Rows are points. Before rounding, the points of a table are all equally far from one centre. They may lie mostly on one side of it. Where is the centre, to within rounding?
(in the rows, 128 means zero)

Points (8 x 2):
[[150 175]
 [186  89]
 [170 166]
 [169 167]
 [194 119]
 [130 176]
 [190 141]
 [182 155]]
Centre: [137 119]

Points (12 x 8):
[[143 179 190 136 124 177 101  48]
 [ 85 138 205 136 106 132 169  67]
 [138 158 173  52 111 116 147  80]
 [180 148 208  96  71 158 118 107]
 [184 178 140 184  89 150 151  66]
 [189 142 175  97 109 137 185  59]
 [ 85 157 145  63  94 120 144 101]
 [116 106 151 160  67 148 113 127]
 [169 216 174  98  76 159 184  78]
 [138 125 122  88  82 107 150  57]
 [ 88 143 161 118 121 105 134  55]
 [ 92 182 112 118 120 208 158  75]]
Centre: [135 158 153 123  98 157 148  96]

Points (18 x 14):
[[107  89 146 155 207 168 111  52 146  48 115 100 147 161]
 [ 87  80 106 123 155 106  45 104 124  44  77 107 181 168]
 [ 89  87  83 134 187 135  44 109 131  43 112  77 178 135]
 [139  90 129  99 179 154  88  77 138  25  70  80 137 157]
 [ 89  79 113 131 154 128  87 141  97  31 100 113 161 129]
 [ 66 119  99 155 185 142  81 120 159  71 122 139 175 134]
 [113 131 112 152 172 118  43 111 171  93  68  68 193 133]
 [144  80 101 119 158 112  35 114  96 105  74  77 137 139]
 [173 126 123 142 205  99  71 125 111  31  81 135 147 130]
 [131  83 102 142 171 172  57 132 133  34 115  79 152 152]
 [100  89 162 115 193 121  92 111 186  53  87  89 151 151]
 [147  99 112 153 200 119  43 115 126 141  85  81 140 142]
 [165 105 180 124 164  98 116  96 117  47 100  98 229 176]
 [152 124 129  93 162 125 129 127 198  63  96  85 177 104]
 [179  76 125 116 209 119  90 120 116  46 127 132 162  93]
 [ 95  81 125 125 197 144  51 104 168  66 101 126 160 121]
 [114 115 129 139 187 147 142 162 169  64 108 102 186 128]
 [ 80 102 133 131 166 163  84  74 112  45 130 144 175 142]]
Centre: [143 109 112 137 163 111 105  90 132  83 116 101 169 147]

Points, 30 rows:
[[147 146 114 141 111 131  81 189 131 178 144 126 132 156  54  50 136 135
   66 171  82 121 159 126]
 [135  89 150  89 102 168 155 157 127 188 199  71 184 100 108  99 175 143
   90 201 131  69  90  77]
 [143 121 139 118  70 134 111 128 105 124 167  60 152  83  58 129 173 133
   70 191 151 124 206 139]
 [110 118 103 147 129 137 175 166 170 197 167  87 143  80 116 127  98 124
   56 181 120  82 175  56]
 [162  97 165 104  68 144 105 138 107 138 169  55 203 117  40 104 151 147
   81 117  80  72 178  81]
 [ 92 119 159 105  88 100 106  80 160 178 183  61 137 157  46  79 122  81
   78 165  99 111 111  86]
 [126  77 116 179  92  73  75 180 128 207 170  95 155 113 141 149 152  94
  106 108  90  92 155 132]
 [138 124 100 135  77 112  80 132 158 150 133  74 217 116 137  93 151 110
   93 146 120  88  98  86]
 [147 104 160 125  65 133 125 138  67 118 142  96 204 102 136 118 117 145
   83 133 143 157 168 114]
 [110  58 139 120  84  87 103 129 154 188 154 117 148 112  59  53 145 124
   82 127  85  32 149  72]
 [192  65 173 122 158 142  64 147  68 188 154  86 161 149 105 142 149 155
   94 152  94  58 161 128]
 [160  80 145  94  38  53  96 132 128 197 156  58 172 121 127 154 147 167
   81 177  97 117 135 138]
 [165 147 148  43  82 118  74 154 105 144 138 106 239  59  91  95 128 150
  116 163 137  94 196 133]
 [116 138 183 106 169 103 147 127 118 133 166  93 199 145 109 113 141 112
   73 183 113  71 114  94]
 [179 134 169  96 173 151 125 141  76 164 173  91 191  96 101 159 142 175
  110 141  96  89 132 159]
 [134 137 230 141  42  98  78 174 113 176 167 142 208 103  99 131 126 130
   82 129 128  68 148  91]
 [119  85 172  97  77  79  92 147  83 155 127  75 188  95  63  86 127 175
  120 153  53 114 130 160]
 [161 133 193 105 119 101 122 159 152 187 130  99 218 120  71 108 160 124
  137 171  98  22 159 112]
 [129  68 158  88  84 108 110 178  93 132 163  76 177  79 122  98  60 110
   75 204  82 138 113 100]
 [126 107 179 112  43  77  99 144 159 184 119  35 176  98  84  70  81 147
   77 185 172  66 162 110]
 [176  94 159  81 107 150 105 163 157 187 191 123 215 108  80 140 177 144
   91 184  81 137 143  68]
 [173 175 176  80  82 152  70 138  96 147 141 110 142 131 128  93 155 158
  115 193 116  64 112 107]
 [137  92 199  55 104  99 102 218  84 156 164 147 192  93  49 121 111 138
   69 174 120 117 112  96]
 [121 104 216 105 115  92 109 188 128 169 158  26 117 141  82  84  85  97
   72 186  81 116 141 132]
 [170  78 160  68  73 112 123 162  83 160 158 100 198  63  96 118 146 140
   60 118 150  53 171  73]
 [120 113 118  65  90 115 111 203 130 193 115  17 140  90 100 130 155 140
   94 189  82  84  98 107]
 [146  80 157 148 112  84  99 194 130 131 142 117 169 158  75 169 107 109
  148 124 120 111 221 115]
 [152 131 151  65  67 142  86 182 190 194 149  66 215  59  73  96  95 122
   48 172 162  86 135 157]
 [124  86 170 111 125 136 170 187 146 222 183  61 201 105 111  76 150 183
   80 175 118 111 176 147]
 [137  66 147 152  93 103 111 141 113 196 126  47 207 120  79 102 117 159
   57 186 178  87 169  83]]
Centre: [110 107 149  89 104 134  91 153 134 187 165  99 153 114  95 126 103 134
 110 149 129  95 155 121]

Points, 31 rows:
[[219 152  79  65 179 132 124 143  88 150  83 132  93  85 122 150  79 148
  119 172 149 147 189 121]
 [201 149 161 115 195 117 150  81  93 127  55 150 139 139 107 142 108 177
   57 215 142 142 140 123]
 [192 123 112  54 173 123 143 114  84 112  93 126 129 134 123 139  92 205
  120 149 148 184 193 161]
 [212 107 155  56 170 114 121 136  91 116  53 109 130  87  73 164 106 170
  122 136 129 153 196 176]
 [209 136 128  44 197 146 135 139  79 113  77 129 139 111 124 134  90 177
  126 131  99 147 176 164]
 [229 158 116  55 184 119 132 117  48 111  93 129 123 132 112 178 118 178
  105 121 122 153 178 154]
 [217 134 125 107 193 124 149 135  95 117  66 106 149 130 147 133  85 175
  124 146 117 144 226 144]
 [207 130 122  30 198 117 147 110  81 141  87 104 135 108 106 165  97 177
  140 161 153 165 155 152]
 [197 202 123 110 194 125 131  84  91 116 129 118 172 124 159 167 102 198
  116 145 104  98 143 156]
 [196 149 126  52 200 105 131 135 111 131  48 106 137 136 131 169 101 208
  109 127 133 143 134 134]
 [200 152 139  96 207 140 146 110  81 133  56 140 164 140 159 191 106 164
   77 170 130 162 162 166]
 [209 144 133  72 172 130  75 156  92  73  79 119 146  79 123 145 102 179
   78 141 133 150 172 165]
 [235 154  92 104 193 160 133 120  89 106  95  79 142 132 111 162 123 186
  103 140 154 101 196 177]
 [216 114 110  85 184 157 126 117 111 127  68 125 146 126 127 152 107 186
  132 178 109 160 196 160]
 [215 126 112  78 200 124 118  95  75 143  56 129 165 142 146 184 103 184
  118 143 129 150 157 129]
 [236 154 112 102 192 142 128 130  84 115  97  61 105 120 114 145 108 194
  120 135 123 146 202 145]
 [222 136  99  64 158 147 108 128  79 132 101 143 115  96 126 151  95 180
  112 120  91 132 208 138]
 [211 154 134  39 168 130 105 103 108  83 132 122 137 109 111 109  95 179
  103 174 100 106 133 146]
 [236 140 150  75 161 117  84 105  79 109  80  71 157 140  97 153  94 177
  113 154 139 121 211 170]
 [197 131 166 113 194  98 137 129  74  97  69 126 119 136 114 189  91 210
  127 163 139 118 167 127]
 [204 135  90  73 175 187 143 144 101 126  67 117 117 139 107 144 109 186
  108 124 162 138 214 140]
 [204 160 133 109 160 129 124  99  48 113  64 109 157 155 102 141 110 192
   78 149 153 133 237 169]
 [217 158 118  77 203 110 110 157  79 132  52 126 125 112  96 157 103 133
  126 126  99 147 197 178]
 [187 122  90 102 190 149 131 153  69 131  56 111 153 146 130 153  96 192
  126 120 135 142 185 177]
 [197 155 102  99 222 137 104 167  76 100  84  98 116  99 101 156 128 173
  135 108 117 126 190 122]
 [159 171 141 116 249 120 115 148  81 117  99 128 145 143 107 145  58 169
   57 156 171 151 172 162]
 [202 152 108  66 172 156 125 121 106 141  39 117 135 109  81 148  85 207
  130 126 145 134 209 165]
 [217 113 112  45 171 120 104 122  99 144  81 137 136  97 140 156  89 176
   99 106 112 151 192 130]
 [228 113 128  97 150 126 126 120  72 163  30 114 137 104 108 177 117 184
   94 176 134 132 178 135]
 [224 130 119  83 170 106  80  96 115 141  86 155 178 142 129 168  92 152
  116 156 135 176 188 134]
 [227 144 103  92 180 128 147 116  92 139  69 100 155 122  79 156  90 214
   99 130 159 118 194 108]]
Centre: [142 152 134 112 157 134 119  93 106 130  95 105 126 116 101 149 103 128
  97 136 138 123 160 138]

Points:
[[ 35 145  94  79 129 153 120  95 118 166 168  71 132  77 109 114  57  83
  120 126 138  85  81 141]
 [ 67 118 138  75  86 174 124 127 137 161 160  59 123  35 129 141  86 110
  135 179 164 118  44 160]
 [ 44 128 111  95  86 153 114 120 174 152 137  48 126  38  71 115  82  81
  127 121 125 162  86 156]
 [ 66 105  81  93 121 191 129  80 145 129  93  91  92   7 125 135  84 129
  132 196 113 108  93 106]
 [ 66 144 126  85  85 157 115 108 158 134  88  55 119 104 104 137  78 118
  102 176 105  87  46 165]
 [ 33 148  85  42 123 172 145  93 146 130 134  61 131  79 111 184 103 121
  160 119 154  99  71 163]
 [117 156 121  90  97 191  44  96 170 157 109  85 148  86 102 148 129 129
   46 142 120  91  64 116]
 [ 39 154 111 106  99 111 102  95 111 138 129 103 122  61  94 129  58 104
  154 192 111 140  28 117]
 [ 48 148 132  67 101 177 121  83 133 161 133  96 130  60 119 120 114  83
  137 132 132 102  28 137]
 [ 76 135 150  82 112 190 104 113 175 117  82 106 150  64 121 146  89  80
  133 132 185 165  75  97]
 [ 80 119  62  75 135 180 118 135 136 179 111  78 126  75  98 154  79 141
  140 163 163 153  46 177]
 [ 72 145  69  21  90 149 121 115 101 128 165  84  84  80 107 147  81  71
  123 146 123  82  56  84]
 [ 90 116 119  47 102 150  96 121 137 160 155  54 110  39  88 155  82  88
  173 164 171 121  50  89]
 [ 38 131 132  75  89 141 122 132 126 155  94  51 123  41 119 148  97  99
  117 184 127 106  72 105]
 [ 42 147 149  93 138 143 129 114  96 117 170  93  90  63  83 116  57 103
   79 159 169 122  58 148]
 [ 82 136 184  54 156 198 118  83  97 171 141  87  85  70 137 151  61 117
  127 203 128 145 130 163]
 [ 62 148  79  70  99 208 151  94  83 151 149  98 129  75 151 138 100  91
   66 192 150 125 115  92]
 [ 56 160 125  45  81  97 110  87  97 116 112  69 143  44 116  99 112 141
  140 183 128 146  42 138]
 [ 40 145 104  95 115 158 123  54 156 145 113  76  67  60 169 142  77  94
  120 122 154 133  97 117]
 [ 86 128  56  60  91 158 102  98 183 161  86  69  96  97  98 170 107  77
  121 145 133  99  70 133]
 [ 49 131 103 125 103 189 104 118 183 181 126 133 136 113 127 159  82 130
  144 151  70  88  56 143]
 [110 138  83  94 104 161 134 122 141 124 126  96 127  80 153 146  24  97
   78 140 137 119  34 106]
 [ 97 145  88  36 117 141 135  92 102 155 128  43 168  57  97 105  98 122
  113 142 144  93  57 142]
 [ 50 149 132  30  97 147 168  95 111 190 122  79 106  60 118 152 105 117
  132 110 138  83 109 129]
 [ 47 134  96  46  80 142  96  76 121 140 118  75 166  65 117 151  55  93
  144 122 117 132  97 112]
 [ 82 180  87  34  87 154 177  68 121 134 136 105 157  39 109 142 103  94
  100 133 100  98  61 119]
 [ 60 134 112  52 122 167 135  99 114 174 164 108  70  75 125 133  54  75
   89 126 131 126  60  87]
 [ 55 132  97 121 128 174 101  51 135 183 149  51  68  66 107  88 111 122
  149 159 108 116  73 136]
 [110 127  88 111  62 211 118 125 144 147 155 118 132  50  85 149  65 125
   66 155 134 128  48 140]
 [ 91 172 109 112 121  98  63  76  81 103 151  62 115  76 123 102  73  88
  100 125 167 177  72 138]]
Centre: [126 146 116  90 130 129 122 121 147 116 170 115 111  99 115 144 134 142
 130 156 110 148 126 117]

Points (31 x 24):
[[ 88 203 153 117 118 118 191 136 177 118 172  86 170 202 147 168 121  83
   93  72  86 118 107 172]
 [ 93 225 171 154 106 135 182 115 164 127 146  92 140 218 143 162 117 136
  142  73 107 154 100 140]
 [ 96 228 183 130 116 109 153  99 150 121 126  92 171 193 128 120 129 165
  128  99 111 122 108 168]
 [105 219 177 109  75 137 154 107 193  94 158  85 141 163 148 150 138 144
  106  90 122 130 125 146]
 [138 199 200 134 109 129 203  94 185 123 135 139 120 122 163 143 117 130
   76 119 119 116 135 167]
 [121 224 131 149 110 120 176 133 190 115 168  95 130 170 125 143 141 167
  123 103 137 114 139 135]
 [ 72 198 148 147 107 125 190 137 195 143 120  72 150 144 140 144  90 109
  116  45 157 147 144 176]
 [ 92 229 190 101 111 102 159 141 166 127 147 112 165 149 189 146 102  96
  135  76 116 138 137 174]
 [ 94 223 190 145 159 116 165 102 194  97 170 119 131 163 146 138 117 129
  132  78 147 144 175 158]
 [122 249 127 127 107 140 150 125 174 122 139  95 140 195 116 173 122 139
  141  69 136 121 131 139]
 [ 89 197 197 132  93 132 168 101 162 101 158  98 189 149 123 139 111 106
  145 125 109 157 126 122]
 [ 88 247 176 119 116 108 151 146 192 130 156 124  99 167 172 150 128 120
  128 105 104 130 141 164]
 [ 81 151 188 132 164 152 187  85 215 126 153 103 176 170 166 157 136 127
  103  89 136 114 155 138]
 [101 193 213 115 131 149 146 127 156 139 189 108 151 190 122 183  93 127
  125  85 123 112 121 151]
 [ 52 210 137 131  82 135 167 133 149 121 148 101 145 210 160 150 141 145
  148  94  91 148 122 155]
 [ 63 225 151 108 117 130 173 118 195 114 163 108 177 187 114 140 114 151
  110 103 135 146 145 115]
 [102 214 179 110 112 150 205 137 198 121 156 126 123 171 121 166 108  87
  110 139 119 145 152 150]
 [134 234 108 143 135 107 178 146 158  97 154 139 108 152 160 146 133  97
  151  72 141 130 121 168]
 [ 95 233 188 133 137 137 136 121 161 148 152  80 154 143 127 139 110  73
  138  58 121 148 117 127]
 [119 208 181 122 112 126 160 138 198 145 133 101 164 189 155 175 146  86
  135  75 109 142 157 126]
 [102 143 140 184  99 139 167  90 179 132 179 140 130 134 168 155 155 145
  115  84 158 123 144 118]
 [ 74 181 162 142 120 132 197 133 168 172 149 113 147 173 163 124 146 128
  134 104 115 107 175 184]
 [ 98 214 158 133 119 116 204 101 198 146 144  98 149 202 134 146 134 137
  120  84 118 129 173 145]
 [110 203 161 175 124 161 180  93 187  85 158 100 138 161 136 153 100 158
  141 104 113 129 151 117]
 [112 202 205 115 136 153 191  98 144 166 124 105 146 184 169 167 144 131
  133 132 110 129 126 122]
 [107 212 181 136 161 118 132  99 184 160 143 123 155 177 154 105 129 117
  150 100 161 151 110 146]
 [114 190 158  93 118 154 189 141 179 120 164  84 150 129 131 130 128 150
   91  73 148 113 127 151]
 [104 217 181 128 138  99 151  83 187 102 144 100 179 177 122 116 101 153
  125 104 135 129 125 120]
 [105 203 172 150 106 123 159 163 185 152 125 111 132 174 110 170 101 138
  129 105  66 121  96 175]
 [ 92 200 169 127 134 106 182 145 172 143 175  88 124 139 164 108  89 145
  134 107 103 144 148 140]
 [ 56 215 166 118 150  97 169 121 158 190 173  93 130 167 130 180 100 144
  114  90 128 103 142 162]]
Centre: [ 87 170 138 136 141 123 150 113 145 122 121 126 136 153 142 164 115 113
  99 101 122 135 126 145]
